Rows are points. The window is the flat piece filled in between its corners: a triangle in 3 columns, a solid with four corners in 4, and so on. A path goes straight from each point to the next, and from the last back to the first. List the points from which the path goes on through the window.
(in the rows, 128 means zero)

Window (4 x 4):
[[138 119  85 116]
 [123 135 136 123]
 [144 131 135 161]
 [ 97  86 197 139]]
Path:
(1): [ 74 112 154 149]
(2): [170  93 129 113]
(3): [149 115  99 101]
(4): [126 122  88 133]
(5): [103 117 150 152]
(6): [146  80 154  93]
(7): [156  92 167 117]
(8): [ 67 128 162 148]
(9): [115 127 117 179]
(10): [174 132 158 130]
(11): [167 125 133 106]
(12): [ 87  89 105 148]
Through the window after points: 3, 5, 7, 9

Window (6 x 6):
[[144 178  88 155 112 131]
 [115 154 117  97 153  85]
 [136 127 106 142 159 143]
 [ 87 167 174 138 140  91]
 [149  76 119 119 111 121]
 [105 137 141 129 137 154]]
Path:
(1): [157 130 122 108 156 106]
(2): [156 130 142 131 157 158]
(3): [ 95 109 117 135 103 126]
(4): [ 42 135 142  90 165  65]
(5): [164 172 134 148 123 124]
(6): [164 125 159 132 155 116]
(7): [ 44 136 137 121 119 116]
(8): [ 87 137  95 123 117 111]
(9): [138 150 167 112 147  91]
(10): [134 196 177 128 161 111]
(11): [ 98 114 105 128 136 110]
(12): [ 80 115 124 131 161  78]
(13): [160 192 113 110 120 134]
(14): [162 208 116 103 124 119]
(15): [101 100 107 165 146 142]
(16): [107 108 118 120 111 114]
Through the window after points: 4, 10, 12, 14, 16

Window (6 x 6):
[[145  76 133 111 142 118]
 [110 131 140 169 121 117]
 [141 155 121 138 132 147]
 [136  91 129  40 102 162]
 [ 88 128 109 163 163  86]
 [145 153 148  92 117 108]]
Path:
(1): [146 135 126  82  88 127]
(2): [141  85 167  88 161 140]
(3): [ 92 141 140 157 171 126]
(4): [106 110  78 147 133  52]
(5): [168 117 103  76  87 111]
(6): [115 123 160  83 132 148]
(7): [111 126 197 120 117 166]
(8): [147 132 110  91 130 105]
(9): [164 120 121 101 116  97]
(10): [104 121 151  94 120 142]
(11): [127 156 169 104 134 124]
(12): [143 120  92 123 109  85]
Through the window after points: 3, 5, 11

Window:
[[159 131 138  99  98 136 142 134]
 [132 140 117 150 162 133  74 167]
 [147 125 161 123 113  63 131 102]
 [ 72 104 142 117 117  80 106 108]
 [125 144 118 143 165 180 133 143]
 [ 85 112 161 167 150 139  63 143]
 [104 127 137 155  95  91 111 121]
 [ 98 157 145 136 158 164 123 176]]
Path:
(1): [121 175 146 143  96 140  80 124]
(2): [123 106 125 149 176 115 129 174]
(3): [114  94 145 156 139 108 166 143]
(4): [123 148 141 115 102 133  70 125]
(5): [108 141 144 135 138 134  89 141]
(6): [117  78 127 211 182 129  55 178]
(7): [107  95 162 148 126  96 122 135]
(8): [105 153 128 140 105 106  98 131]
(9): [ 95 172 175 151  99 123 111 113]
(10): [110 111 123 143 118  99 113 130]
(11): [112 106 111 161 143 112 120 141]
(12): [143 181 146 112 160 194 102 156]
(13): [ 61 174 140 112 126 127 101 110]
(14): [141 105 144 149 145 132 130 178]
(15): [127  81 115  97 132 111 132 160]
(16): [ 71 170 169 165 119 106  94 101]
Through the window after points: 3, 5, 9, 11, 13, 15

Window:
[[165 113 100 118 207  97  99 125 111]
 [113 115 133  89 138 136 149 177 130]
 [149 100 143 109 135 130  78 137 107]
 [144 141  87 226  53 144 129  47 156]
 [101 134 106 123 137 132  94 191 100]
 [126 162 144 116 160 155 113 165 110]
 [110 125 109 100 131 121  97  71 142]
 [100 148 164 109 149  74 132 162 147]
 [163 160  96 140  89 121 120 120  95]]
Path:
(1): [144 139  96 130 163 129  84 159 173]
(2): [119 122 134 111 114 148 115 119  72]
(3): [ 98 128 142 123 139 125 123  74 122]
(4): [139 135 103 108 131 112  98 126 133]
(5): [180 163 121 119 127 153  70 123 150]
(6): [104  80 114 140 132  83 137 130  87]
(7): [125 148 120 157 130 120 127 125  99]
(8): [135 131  96  92 140 132  97 121 160]
(9): [141 100 121 113 138 126  80 123 186]
(10): [134 169 103 197  92 138 144 108  42]
(11): [101 147 146 106 143 141 133 138  87]
(12): [141 153 126 125 154 144  98 154 135]
(13): [161 123 111 107 178  91  93 164 156]
(14): [144 119  97 144 177 129 119  68  57]
(15): [128 134 141 130 127 111 133 124  85]
(16): [154 134 116 115 132 126  99 133 155]
Through the window after points: 3, 9, 11, 13

Window:
[[144 132 187 119  97 176 134 137  99]
 [121 179 100 162 135 150 125  94 137]
 [151 116 153 167 127  77 129 111 145]
 [139 135 115 196 128 107 153 143 119]
 [ 71  54 118 166 123 135 118  91 129]
 [165 132 102 145 108 119 165 130 137]
 [131 107 152 115 151 143  69 149 139]
 [ 72  98 156  70 159 115 172 188 162]
 [ 35 105 131  84  85 170  88 122  85]]
Path:
(1): [134 133 117 143 116 134 131 147 157]
(2): [101  97 180 130 179 102 159  88  96]
(3): [174 132 123 119 151 129 108 110  88]
(4): [ 81 125 128 137 112 157 120 137 135]
(5): [115 103 156 173  78 131 123 120 145]
(6): [132 152  93 131 187 105 149 125 117]
(7): [105  59 165  97 142 171 141 115  72]
(8): [ 98 121 135 137 125 118 140 148 159]
(9): [ 70 120 128 157 115 146 106 160 142]
(10): [124 113 115 143 142 109 143 109 124]
(11): [139 101 129 140 159 106 110 135 109]
(12): [129 144 141 143 111 150 146 136 165]
Through the window after points: 5, 7
